Each row of a before or after table is a point. One or more steps were done to the points. Then noise was added and the rows were shuffled. The steps act on columns, c1 being the first. Name the steps. A step turns or swaps two columns, mirrors them in a line or flattens them onto one, adds a multiple of one to another, or multiplies or shifts one. Angles are multiples of 10 degrees, from the lower column toward the higher: turns from -170 to 170, lines from 10 to 170 but not 90. Use the fewest steps. Two steps may share a column if one is a turn and the other turns, adds or multiplies; they go together, in the order done. Otherwise the lowest column goes first.

Before (11 x 3):
| +0.37 | -0.11 | +0.64 |
| +0.28 | -0.05 | +0.07 |
| +0.11 | -0.09 | -0.06 |
| -0.52 | +0.16 | +0.35 |
| +0.33 | -0.36 | -0.04 |
| -0.28 | -0.09 | -0.28 |
| -0.23 | +0.16 | -0.24 |
| -0.26 | +0.01 | +0.28 |
| -0.10 | +0.22 | -0.41 |
| -0.17 | -0.19 | -0.32 |
| -0.30 | -0.58 | +0.33 |
After (11 x 3):
| -0.18 | -0.26 | -0.21 |
| -0.25 | -0.11 | +0.46 |
| +0.40 | -0.19 | +0.42 |
| -0.28 | -0.20 | -0.09 |
| +0.26 | -0.16 | -0.15 |
| +0.08 | -0.20 | -0.14 |
| -0.28 | -0.70 | +0.57 |
| -0.05 | +0.11 | -0.36 |
| +0.34 | -0.45 | -0.28 |
| -0.22 | +0.05 | -0.11 |
| -0.51 | +0.06 | +0.70 |
Steps: add -0.7 times c1 to c3; shift c2 by -0.10

Before (11 x 8):
| -0.52 | -0.16 | -0.03 | -0.33 | +0.44 | -0.09 | -0.26 | +0.52 |
| +0.22 | +0.03 | -0.10 | +0.17 | +0.22 | -0.29 | -0.34 | +0.08 |
| +0.15 | +0.29 | -0.09 | +0.00 | +0.22 | -0.33 | +0.24 | -0.08 |
| +0.23 | -0.50 | +0.39 | -0.46 | -0.11 | -0.42 | +0.07 | +0.00 |
| +0.43 | -0.19 | -0.01 | +0.11 | +0.33 | -0.14 | -0.21 | -0.36 |
| -0.49 | +0.34 | -0.36 | -0.53 | -0.06 | +0.12 | +0.07 | +0.22 |
| -0.85 | +0.42 | +0.12 | -0.34 | -0.09 | +0.08 | +0.02 | +0.19 |
| +0.25 | +0.02 | +0.30 | -0.22 | +0.14 | +0.32 | +0.18 | +0.20 |
| +0.07 | -0.44 | -0.15 | +0.20 | -0.31 | -0.47 | +0.12 | -0.06 |
| +0.23 | -0.16 | +0.36 | -0.25 | +0.42 | +0.22 | +0.45 | -0.01 |
| -0.57 | -0.04 | -0.11 | -0.36 | +0.36 | +0.07 | -0.22 | +0.14 |
After (11 x 8):
| -0.85 | +0.56 | +0.14 | -0.34 | -0.06 | +0.07 | +0.17 | +0.02 |
| +0.24 | +0.06 | -0.11 | +0.18 | +0.20 | -0.32 | +0.04 | +0.33 |
| -0.54 | -0.22 | -0.06 | -0.31 | +0.43 | -0.07 | +0.48 | +0.33 |
| +0.41 | -0.19 | -0.03 | +0.12 | +0.30 | -0.17 | -0.42 | +0.16 |
| +0.24 | -0.23 | +0.37 | -0.25 | +0.42 | +0.21 | +0.08 | -0.46 |
| -0.56 | -0.03 | -0.09 | -0.36 | +0.35 | +0.07 | +0.09 | +0.24 |
| +0.29 | +0.06 | +0.29 | -0.21 | +0.15 | +0.32 | +0.22 | -0.17 |
| +0.17 | +0.40 | -0.08 | -0.02 | +0.21 | -0.33 | -0.03 | -0.24 |
| -0.49 | +0.45 | -0.32 | -0.55 | -0.09 | +0.14 | +0.22 | -0.04 |
| +0.21 | -0.64 | +0.39 | -0.47 | -0.12 | -0.44 | +0.01 | -0.07 |
| +0.09 | -0.59 | -0.17 | +0.21 | -0.30 | -0.46 | -0.04 | -0.14 |
Steps: multiply c2 by 1.3; turn c7 and c8 by -80 degrees
